Rows are points. A path goes straight from each point to the next, and from the last back to the first. The post is the endless flat space through its rows: a point in 2 columns, a line in 3, a plane in 4, and so on, so that a path can go around it. Count how often the path circles the post. Going back the other way cancels.

Post (2 x 3)
[[ -2   9  12]
 [  4   7 -20]]
Path (32 x 3)
[[ -2  -6  26]
 [-16   4 -18]
 [-11  17 -15]
 [  2  15  14]
 [  6  18 -26]
 [ -4  12 -13]
 [-19   4  30]
 [-15  14 -12]
 [  5  13 -24]
 [ 17  10   1]
 [ 19  15   6]
 [  3  12 -21]
 [  1  22   9]
 [ 13  13  -1]
 [ 12  -1   5]
 [  0   1 -17]
 [ -3   0 -38]
 [ -9  22 -18]
 [  4  16  -8]
 [ -1  25  15]
 [ 29   9 -60]
 [  4   3  -2]
 [ -2  -6  -5]
 [-15   6   4]
 [ -7  -1 -13]
 [  9 -11 -22]
 [ 10   6  21]
 [ 10 -10 -17]
 [  0  -2  32]
 [  8   6  10]
 [ 20  17 -11]
 [ 14   0   5]]
Times around: 2

Post (5 x 6)
[[ 12   6   9  -2 -15 -20]
 [ -7  12  -7 -10  -6  -6]
 [-24  -3 -11  19 -11  -9]
 [-15 -21  -6 -16  -2  21]
 [ 49 -17  19 -10  36  17]]
Path (29 x 6)
[[-18  -8  16  -8 -52 -56]
 [-12 -11  -7   3 -15 -11]
 [  8 -31  15 -16 -53  -3]
 [  9 -14   7  52   0  12]
 [ -7  13  13  -4  22  22]
 [ 31 -10  44  -2  -8  -8]
 [-40   3 -13  -3  30  -1]
 [ -9  19 -20 -32  -2  -8]
 [ -7 -14 -22 -21 -14   6]
 [  9 -38  15   6 -14  33]
 [-22 -22   2  -6  11  58]
 [ -6   1   1 -16   5   1]
 [ 17   5  -8   2  32  -5]
 [ 36 -28  -4 -15   4  -5]
 [-13 -23 -19  20   0  25]
 [ 21  -3  19  10  38  36]
 [  1   5  14 -24   1   3]
 [-36 -30 -19   1  23  21]
 [ 35   5   0 -26  21  -6]
 [  7  -7 -23  -3  21  27]
 [-16  42  -4 -12 -39 -10]
 [ -5  16   9  -9 -24 -15]
 [-41 -21  -2  12   4   0]
 [-60  19 -41   2  10   0]
 [-38   4   8  -7 -22  -8]
 [  1  10  13 -10  -2  17]
 [ 24   0  -3  25  -8  -3]
 [ 28   5  16 -43  -5  43]
 [ 30  24  24 -29   9 -11]]
Times around: 4

Post (8 x 9)
[[ 13   3 -16   3 -10  20  12 -18  50]
 [ 24 -14   0 -22 -14  -3 -22  22   0]
 [ -2  21   6  -8  33  13  23  21   8]
 [ 49 -20 -35  -7  18  24  20  19  18]
 [  7   9  -6  11  32  14 -14   5  39]
 [-27  -4  -6 -18 -13 -34 -38  14 -21]
 [-18   4  -1 -11  31  26  -1  -5  40]
 [ -4 -16   9  12  13   6 -13   0  10]]
Path (28 x 9)
[[ 26 -10 -16  -8  21   9 -23  -1   3]
 [  1  20  21 -28  31   7  15  -1  25]
 [ -2  20  -8 -27  13   9  22  22  34]
 [-39   6 -18  -7   0  17  -7  -4  48]
 [ -9  11 -28 -11   8  18  -1   2  20]
 [ -3  34 -16 -15   9 -18  18  21 -18]
 [ 18  19   4  -1   1  13  -5   6   1]
 [-10   3   9 -21  34 -26 -59 -14  38]
 [  5 -36   5   6 -17  13  18 -21  35]
 [ 53 -22  32 -28  44  17  25  15  20]
 [ 13   4 -13  -1  13 -12  13  -8 -12]
 [ -5  22 -51 -17  26  33  39 -10  22]
 [  5  12  15  36  17 -11   8  -2   3]
 [ 24  -8  28  -8  41   4   5  18  34]
 [ 46 -18 -32  -4  -4  16  18  37  17]
 [-30  43 -14   5 -21 -10  -7  19 -11]
 [ 19   7  22 -17 -17  16   9 -26  12]
 [ -4  25   7 -15  17   6   6 -20  47]
 [ 26 -16  40  -2  57  37 -12  29  60]
 [ 23 -30   9   2   3  16  -6  21   5]
 [  9 -15 -27  -4   1   1 -35  14  12]
 [ 24 -42  -5 -32 -34  27  31 -24 -23]
 [ 57 -15  45  -2  27  28  -4  12  26]
 [ 55   8  -4  14  20 -17 -25  28   0]
 [-22   8  30   7  54 -17   4   1  -7]
 [ 10 -25  13   0  17  -9  17  11  11]
 [ 41 -20  13  -1  40  26 -35  41  27]
 [ 23  -5 -27  17  15  24   4   3  30]]
Times around: 4
